Each row of a before or after table is a point. The points were changed in one or more steps. Then noise was added and the rows were shuffled. The steps act on how far a point lies along the listed directions, d1 being the first. What was done? A step turns or swaps two directions, mirrors them in a line or flattens them onto one, adds a multiple of one to another, or multiplies one. Angles are multiples of 10 degrees, from the lower direction toward the higher: turns from -170 to 170, lines from 10 to 170 but not 90. Use the fewest steps. Two steps may share a direction if one is a turn and the other turns, adds or multiplies; they go together, in the order done. Otherwise the lowest direction goes first.

Directions:
(1): [-6 55]
(2): [55  6]
Before, 14 rows:
[[-25   4]
 [-31  19]
 [ 76  73]
 [ -8  68]
 [-13  -4]
 [-23  -1]
 [ 46   9]
 [-11  34]
 [-23   2]
 [-30   9]
 [ 53  48]
 [-32  -2]
 [ 38  51]
 [-30   0]]
After (14 x 2):
[[ 12   9]
 [-49 -93]
 [ 23 -28]
 [ 20   9]
 [ 32  -8]
 [ 20  12]
 [ 31   9]
 [ 24   8]
 [ 30   4]
 [ 32  14]
 [-43 -27]
 [-19 -63]
 [ 28 -61]
 [-33 -66]]
Steps: turn d1 and d2 by 160 degrees

Directions:
(1): [-62 -25  -7]
(2): [ 26 -58 -21]
(3): [  2 -22  63]
Before:
[[  9  28 -22]
 [  1  -7   8]
 [-31 -95  53]
 [ -3   1 -10]
 [ 38  67  12]
 [-24  10  73]
 [-49 -39  24]
 [ 38  30  -6]
 [-35 -17  80]]
After:
[[ 37  23  18]
 [ 38  58  38]
 [-32 -87  27]
 [-53 -31  -2]
 [  8  25 -15]
 [ -1  -9   7]
 [-32 -12  65]
 [-22   8  67]
 [ -1   2 -16]]
Steps: add -0.5 times d1 to d3

Directions:
(1): [-37  36  11  -2  39 -69]
(2): [  9 -42 -22 -37 -48 -55]
(3): [ -7 -50 -25 -34  67  13]
(4): [-69  22 -20 -42 -26  31]
Before:
[[  9  -8  -1  30  23  -6]
 [-16  16  -3  11   6   1]
 [ -3 -25   2  -9  23 -12]
 [  0 -23 -10  -9  17   4]
 [ 36 -10   3  30   1   2]
 [ 20 -10   6  10  18   2]
 [-15   3  -8 -14  14  21]
 [-30 -17   1 -31   3 -27]
 [ 17   0   6  11 -13   6]
 [  1  12  -1   7 -11  22]
 [-30  -3  -9 -18  -9  19]
 [-27 -19 -32 -38  15   8]]
After (12 x 6):
[[ 35 -16   6  19   6   6]
 [ 97 -41  16  59  39 -24]
 [ 50 -17  17  59  34 -31]
 [-91  18 -25 -55 -25  40]
 [-55  20 -14 -35   4  23]
 [  5 -15  13   6  22 -36]
 [-64   9   0 -43 -26 -23]
 [ -7 -11  -5  -7  26 -20]
 [-27  20  -6   6  -9  14]
 [-93  20 -40 -66  -5   6]
 [-11   7 -11  -5  -6  34]
 [ 55 -17  20  34  38 -24]]
Steps: turn d1 and d3 by -50 degrees; multiply d4 by 3

Directions:
(1): [-26  43  14 -33  28  17  77 -35]
(2): [ 27 -27  76  54 -12 -19  37 -11]
(3): [-83  14  -4  36 -59  -3   6   7]
Before (14 x 8):
[[ 62 -12  21 -40  50  21  34 -25]
 [ -2 -44   4  42 -40   7 -95  52]
 [ 52 -14 -32 -36  48  -5 -40  -8]
 [-32 -34 -14  25 -62  -4 -64  22]
 [ -5  11 -68 -52  10  -1 -60  10]
 [-36  23 -25   6 -17  25 -31  12]
 [  9   2  -7  12   0  -2 -37  -1]
 [ 34  19  41 -23  60  22  47 -12]
 [ 14  -8 -27 -27  31  18 -33   1]
 [ 34 -42  11  11  10 -28 -47  12]
 [ 43 -25   2  26 -13  -6 -49   3]
 [-46  32 -67 -24  -8  18  -3  13]
 [-26  15  15  31 -13 -13  38 -14]
 [ 38 -25 -31 -10  -4   5 -39  17]]
After (14 x 8):
[[ 79 -35  12 -22  33   7 -11  -6]
 [ -8 -37   8  34 -35  13 -81  46]
 [ 48 -33   0  33 -17  -8 -61   7]
 [ -3   8 -70 -47   8  -2 -67  11]
 [-43 -17  -8  11 -51   2 -36  10]
 [ 21 -18 -34 -18  23  12 -50   9]
 [ 44 -34 -33  -1  -9   1 -56  24]
 [  9  -1  -8  13  -2  -1 -41   1]
 [-33  23  19  20  -5 -11  55 -25]
 [-52  43 -66 -29   0  22  16   2]
 [ 42   2  36  -9  47  15  18   3]
 [-45  33 -21  -2  -8  29 -14   3]
 [ 39 -48   8  19   4 -32 -63  17]
 [ 63 -38 -39 -16  33 -14 -78  11]]
Steps: add 0.7 times d3 to d1

Directions:
(1): [-41 -15  36  13  95   8 -24 -14  -7]
(2): [ 10 -75  22  51 -17 -12  32 -44  36]
(3): [-47 -16  56  24 -45  31   4  53 -38]
(4): [-54 -42  -6 -83 -23  -6  -6 -33   2]
Before (8 x 9):
[[-18 -40   3  -4  15   9 -10 -30  15]
 [ 28 -18   5  50 -10  16  19  12  12]
 [ 49  -9 -17  50  80  -4   2 -40  45]
 [  9  -6  -1  19 -54  -3  14  -8  12]
 [ 32  46 -44 -39  13   0 -10  10   1]
 [ 19  -2 -31 -21  74 -31 -15 -50  37]
 [-26  18  10 -40  -3  10   2   9 -26]
 [ -4  34 -13 -55 -29  -7 -10  30  -7]]
After, 8 rows:
[[ 27 -22 -14  23 -16   3   6 -22  25]
 [ 36   3 -27  -7 -95 -15  25  20  11]
 [ 67  52 -39  24 -59  15  17  44   4]
 [-29  -3  -1 -50 -45  20  -2  30 -23]
 [-49 -25  28 -48  -4  -3 -10   5  -3]
 [-19   3  33  43  15  14  -8   5  -6]
 [-22 -17   5 -39  11  -4  11 -32   0]
 [ 22  24   1  35  32  24  -3  32  -5]]
Steps: turn d1 and d3 by -120 degrees; turn d2 and d4 by -60 degrees

Directions:
(1): [ -9  21   8  32 -15  30 -46 -29   5  -7  71  85]
(2): [-45  17  24 -51 -21  68  24  73  36 -11  -5  18]
Before:
[[  2 -28 -15 -31  17 -35  47  26 -15   2 -79 -95]
 [ 18  19  -3  40  -7 -10 -38 -32 -19  -8  52  36]
 [-24   7   8 -28  -5  34  28  32  13  -3 -16  -7]
 [-36  25  14 -30 -17  39  16  45  28   7   1   9]
 [-10   1  -2 -21  -9  17  26  13  16  -1 -21 -13]
 [ 29  18   2  -9   4 -12   0  13   6  11  -5 -13]
 [ -7   4   3 -15   9  16  24  21   1   6   3  -9]
 [  7  -1  14  26  -2  -7 -23 -19  -8  -3   8  25]
 [ 16 -21 -11  27  15 -39 -18 -31 -18   4 -18 -24]
 [ 10  -2   2  -5   9  -7   1  -2 -13   4 -27 -13]
 [ 15  -7 -13  33   7 -30 -18 -47 -19  10  18   6]
 [ 31 -25 -38  29  33 -52   2 -32 -38  17 -26 -46]
 [ 38 -17 -18  39  23 -47  -3 -52 -37  25 -15 -34]]
After:
[[-26  22  18   4 -16  64 -16  12  11   5  43  65]
 [-12   0  24 -12  -8  17   6  29   9  -7 -21   3]
 [ 15  -5 -15  16   1 -18   1 -38  -5   4  -3  -6]
 [-26   6  13   6 -11  35 -27  10  13  -9  23  44]
 [-33  11  12 -21 -15  42   8  29  20  -1  13  25]
 [ 11   3 -13  62   1 -16 -58 -74 -28  -5  64  62]
 [-25  16  -5  16  -7  51 -29   6   3  -2  55  74]
 [ 14  -2  -7  11  17 -13   9 -15 -16  11  11 -11]
 [  6   7   6   8   2   6 -18 -12 -10   0   2  24]
 [-20  19  15 -37 -16  35  24  65  14 -13 -11 -15]
 [ 28  22   3   1   0  -7 -13   4   6  10  14   8]
 [ 19  -9 -15  21  15 -32   5 -38 -21   7 -11 -24]
 [ 18  -3 -16  12  13 -50  10 -24 -15  22 -26 -49]]
Steps: turn d1 and d2 by 140 degrees
